Every row gives one point. The points of each table are mixes of a few directions, plus a little noise. Count the directions of each table, and those that both share. Where both have some left over, give the other angles between the two spaces (their principal angles), to ten degrees, smallest first.
In the rows, 128 means zero.

First, 7 rows:
[[ 88 136 198]
 [110 132 159]
 [123 129 137]
 [142 125 103]
 [104 133 170]
 [130 128 124]
 [197 114   7]]
Second, 4 rows:
[[164  78 189]
 [ 88 183  61]
 [121 138 116]
 [138 113 146]]
Directions: first 1, second 1, shared 0; angles 70

First (6 x 6):
[[193 118 105 174 128 142]
 [171 153 170 103 136 116]
 [ 20 113 144 102 151 163]
 [ 65 153 169  59 100 123]
 [127 105  83 171 173  82]
 [192 127  97 159  81 141]]
Second, 8 rows:
[[178 121 145 156 190 130]
 [ 57 137 104  89  40 125]
 [163 124 139 147 172 130]
 [179 122 145 156 189 131]
 [ 75 134 109  98  62 125]
 [209 119 156 172 227 133]
 [ 89 133 115 107  82 125]
 [ 74 135 110  99  62 125]]
Directions: first 4, second 1, shared 1

First:
[[178 132  74 127 130  99 105 145]
 [ 69 123 193 129 125 163 156 108]
 [179 132  72 127 130  98 104 146]
 [ 76 124 185 129 126 158 152 110]
 [ 62 122 200 129 125 166 159 105]
 [129 128 127 128 128 127 128 129]
 [238 138   7 126 133  63  76 166]
 [ 92 125 168 128 126 149 145 116]
 [ 87 124 173 129 126 152 147 114]
 [170 132  82 127 130 103 108 143]]
Second, 8 rows:
[[132  80 149 130  69 204 113 168]
 [120 128 125 132 140 119 141 106]
 [143 172 114 119 156  80 112 143]
 [123  79 148 133  82 195 127 143]
 [140 173 112 120 163  74 118 132]
 [145 116 139 121  90 166  98 181]
 [ 91  85 135 147 133 150 180  55]
 [131 191 102 123 194  38 137  97]]
Directions: first 1, second 2, shared 0; angles 50

First (11 x 11):
[[118  84 117 110 108 137 134 106 142 141 109]
 [132 146 133 135 136 125 125 137 122 122 136]
 [152 230 154 173 175 109 113 176  94  96 172]
 [113  61 111 100  97 140 137  97 150 149  99]
 [141 182 142 151 153 118 120 153 111 110 151]
 [110  50 108  94  93 142 138  91 153 153  94]
 [114  65 113 101  99 138 136  99 149 147 100]
 [101   7  98  76  74 151 144  72 166 166  76]
 [144 202 147 159 162 114 118 164 103 105 161]
 [138 173 140 148 149 120 121 149 113 114 147]
 [145 202 147 160 162 114 117 164 103 105 160]]
Second, 11 rows:
[[ 87 154 133 150 139 102 138 117 180 174 130]
 [161 108 163 108 153  92 137 149 166 188 167]
 [128 121 149 147 139 119 139 157 166 181 138]
 [216  64 163 101 137 143 128 192 104 146 159]
 [103 150  89 123 105 152 114  86  78  49  97]
 [ 79 173  88 117 115 120 117  56 106  65 105]
 [102 140 118 152 119 142 129 128 130 123 109]
 [218  82 136  52 131 128 112 128  60  74 160]
 [ 63 165 114 173 122 128 135 113 162 145 102]
 [108 143 109 131 118 136 123 106 112  97 112]
 [141 107 146 153 130 144 136 175 143 165 129]]
Directions: first 1, second 3, shared 0; angles 90

First:
[[150 185 161 134 170 137  92  56 249 164 109  94  92  99]
 [102 182 104 120 112 179 116 132 160 126 122 139 119 118]
 [130  67 128 109 119 108 167 140  87  37 148 136 128 156]
 [151  37 144 139 130  58 155 156  33 129 141 128 158 150]
 [ 97 162  94 125  99 170 123 162 109 139 126 150 138 126]
 [115  77 108 122 100 115 159 177  39  89 144 151 153 152]
 [134 171 137 142 144 137  98 106 174 193 112 114 122 106]
 [127 153 126 142 130 133 108 130 133 187 118 126 135 115]
 [124 103 124 111 121 128 151 132 117  61 140 135 122 144]
 [148 107 147 144 144  93 121 122 114 171 124 116 138 125]
 [128 163 134 120 140 150 117  95 194 112 123 118 104 118]]
Second (10 x 14):
[[133  69 127 129 118  95 154 158  57 105 140 138 148 147]
 [145 143 153 116 156 130 124  73 211  91 125 106  94 120]
 [125 121 124 131 122 125 130 139 107 136 129 133 137 131]
 [106 125  98 144  95 132 125 191  41 189 127 154 167 131]
 [113 210 121 118 133 187 102  93 226 125 115 123  95 106]
 [149 104 157 101 154 118 151  72 197  16 140 107  88 139]
 [135  77 128 138 119  93 142 160  52 142 137 135 155 142]
 [134 105 134 127 129 113 137 132 111 116 131 127 131 134]
 [101 166  97 138 102 160 111 168  96 190 120 147 149 118]
 [141 158 147 138 152 126 103  93 181 170 116 109 115 111]]
Directions: first 3, second 3, shared 3

First:
[[201 219  89 190 160 190  54  55  80 146 197  70 113 107  68  83 128 190]
 [131 158  54 168  48  87  37 125 131 100  76 138 135 149 128 156 144  72]
 [164 183  97 158 150 159  75  39  84 134 153 101 126 110 125  68 105 202]
 [129 165 118 136 102 170  90 177 131 111  86 120 146 131 113 128 128 136]
 [ 81 111 136 103  94 115 139 144 129 116  64 160 142 138 173 122 109 129]
 [126  48 160  77 168  86 185 177 190 105 127 140 146 126 155 164 141 103]
 [ 98  56 190  80 170 105 229 142 147 146 154 149 118 125 153 138 123 121]
 [ 95  84 179 113 131 112 215 165 133 165 166 147  95 138 109 165 144  71]]
Second (9 x 18):
[[198 110 144 212  74 142 121  95  86  92 138 163 132  92  55 123  73 145]
 [ 42 113  99 139 170 125  38  20  16 163  97 107  81 128 100  73  83 201]
 [105 202  88 130 123  89  90  80 107 147 146 142 124 103 137 103 150 216]
 [ 92 152 116  91 133  81 108 184 139 133 129 134 111 119 172 152 174 147]
 [208  99 162 168  97 184 185 148 160 105 142 126 152 141  88 145 103  46]
 [184  99 156 137 129 188 192  95 157 117 131 116 161 150 134 104  89  78]
 [ 87 119 121  77 148  71 130 165 170 115 105 149 149 115 159 147 158 170]
 [ 60 164  97  71 162  96 122 177 186 159 124 108 136 152 126 163 204 120]
 [175  95 169 127 117 177 166 188 131 122 139 105 106 153 180 142 118  28]]
Directions: first 5, second 6, shared 2; angles 70, 70, 90

First:
[[119 124 143 139 128 131 122 132 130 120 111 139 129 129 147 128 130 161
  143 109 138 142 126 136]
 [165 132 189  96 120  66 112 107  87  74  72 135 156 121  99 143 119 104
  156  84 192 157 121 132]
 [130 139 159 118 112 114 115 115 105 105 108 139 140 131 123 142 124 118
  131 117 149 148 127 124]
 [110 136 117 135 119 151 128 128 131 141 147 131 121 134 136 131 130 127
  111 147 107 126 132 121]
 [118 140 168 126 107 123 109 116 105 101 102 148 139 134 137 144 126 138
  135 110 151 159 126 126]
 [120 132 141 131 120 131 121 126 122 121 120 136 130 131 136 133 128 137
  130 122 133 139 128 128]
 [ 95 111  94 168 145 174 138 153 171 163 146 130 106 130 174 109 138 197
  134 131  94 117 129 142]
 [168 143  93  83 126 103 145 111 109 141 173  95 132 123  57 133 120   7
   82 181 109  88 134 100]
 [118 101  64 158 164 161 155 158 183 178 164 108 102 122 150  96 138 169
  129 143  84  90 130 143]
 [136 122 113 126 138 125 136 132 137 137 136 118 124 124 121 121 128 121
  127 133 122 115 128 130]]
Second, 8 rows:
[[116 126 130 134 143 124 112 118 124 115 112 135 135 139 143 124 123 153
  156 117 140 132 119 153]
 [136 123  99 131 126 145 152 145 149 159 162 113 111 117 118 121 135 110
   97 150  97 107 138 109]
 [137 136 158 117 110 114 123 121 110 110 113 135 136 125 118 141 127 113
  123 118 146 145 130 116]
 [110 132 162 129 142 106  88 100 100  81  77 151 152 148 151 133 116 169
  186  94 172 155 110 170]
 [148 129 112 122 107 141 160 149 143 160 166 111 111 109 103 130 138  85
   76 153  98 113 145  85]
 [139 127 111 127 119 139 150 143 143 153 156 116 115 117 114 126 135 104
   96 147 104 114 138 103]
 [141 125 105 127 117 143 156 147 148 160 163 112 112 114 112 125 137  99
   88 152  97 110 140  98]
 [ 98 126 146 138 160 111  83  98 108  85  77 151 151 155 165 124 114 191
  203  94 169 147 104 190]]
Directions: first 3, second 2, shared 1; angles 40
